Each row is a point. The window is the flat piece filled in between its corners: a triangle in 3 columns, a solid with four corners in 4, and so on. A path goes straight from each point to the next, and from the last back to the first. List the points from which the path goes on through the window.
In the rows, zero is written as 128.

Window (4 x 4)
[[ 82 129 157  92]
 [160 127 150 186]
 [161 209 106 154]
 [111  82 135 116]]
Path:
(1): [ 72  49 139 127]
(2): [104  93 149 159]
(3): [149  83 161 105]
(4): [192 134 144 127]
(5): [118 133 119 173]
(6): [100 113 136 153]
(7): [141  98 170 118]
(8): [110  47 164  94]
Through the window after points: none

Window (8 x 8)
[[139 165 197 196 126  54 133 116]
 [104 185 164 120 161  65 130 133]
 [181 136 180 115 139  99 115 121]
 [143 121  59 140  29 161 112 132]
 [123 165 111 138  80 170  89 111]
 [111 152 183  96  68 160 202 134]
 [113 192  60 195 108 157 166 112]
 [125 101 131 151 135 129  86 134]]
Path:
(1): [132 121 124 120  76 119 120  95]
(2): [ 99 156 112 142  88 133 162  83]
(3): [130 182 103 171  96 171 158 176]
(4): [129 170 155 199 112 110 125 193]
(5): [129 124 129 114 108 113 154  64]
(6): [125 151 128 155 120 101 128  82]
(7): [138 176 143 203 134  94 116 162]
(8): [145 150 129 140  83 146 122 187]
Through the window after points: none

Window (9 x 9)
[[104  97 157  86 187 132  74 145  96]
 [ 96 112 202 192 164  88 139  63  96]
 [115 141 110 121 200 139 116 110 120]
 [199 119 127 119 144 119  61 162 133]
 [ 78 160 230 156 155  44 155  71 121]
 [ 80  85 112 130 178 125  86 168 147]
 [112  66 158 117  76 107 165 125 133]
 [114  93 163 140  92 152 162 189 123]
 [149 108 132 121  13 155  82 173 127]]
Path:
(1): [110 121 127 120 140 104  92 173  72]
(2): [114 130 123 151 138  88 133 134 102]
(3): [111 107 156 142 149 132 112 120 147]
(4): [115 110 227 163 179 147 127 100 163]
(5): [ 86 120 149 143 151  63 146 118  86]
(6): [108 103 141 136 104  82 149 138  84]
(7): [113  81 192 121 100 142 150 123 174]
(8): [106 110 187 118 156 154 113 140 157]
(9): [100  97 130 140 131  99 119 152 110]
(10): [100  94 136 139 135  92 139 161  47]
(11): [118 115 184 114 127 132 113 106 174]
(12): [126 106 154 126 131 176  62 114 190]
(13): [ 88  94 119 130 151  75 141 198  71]
(14): [ 70 114 141 141 159  55 167 113  54]
(15): [117 110 212 149 108 158 109 132 179]
(16): [107  83 160 113 160 152 105 135 157]
Through the window after points: 6, 8, 10, 12, 16

Window (11 x 11)
[[111 101  90 131 111 101 112  89 129 114 161]
 [176 101 112 169  85 149 147 156  92 141 131]
 [174 139 101 142 171 174  73 156 125 109 127]
 [147  77 113  85  98 143 138 164 127 153 145]
 [151 121  87 161 128 175  24 135 141 173  92]
 [ 74 143 113 122 154 134 131 115 107 137  95]
 [ 93 162  72 170 167 199 207 152 135 152 180]
 [ 80  94  74 131 139 202  85 205  40 162 194]
 [ 77  37  33 140 110 154 100 203  99 130 111]
 [116  93 135 134  45 137 106 161 143  88 168]
 [164 127 169 217 163  62 239 153 175 193 127]]
Path:
(1): [153 139  91 142 122 127 130 189  88 149 142]
(2): [121 122  98 134 115 110 113 172 137 128 143]
(3): [118  80 112 139 127 167 128 149 130 145 134]
(4): [131  71 177 183 119 145 144  82 140 124 124]
(5): [127 125  91 147 127 103 149 169 131 154 158]
(6): [141 150  83 132 120 125 129 183 132 126 111]
(7): [131  74 115 142 109 150 122 137 131 137 137]
(8): [ 99  70 136 173 113 173 147 109 136 140 135]
Through the window after points: 4, 8
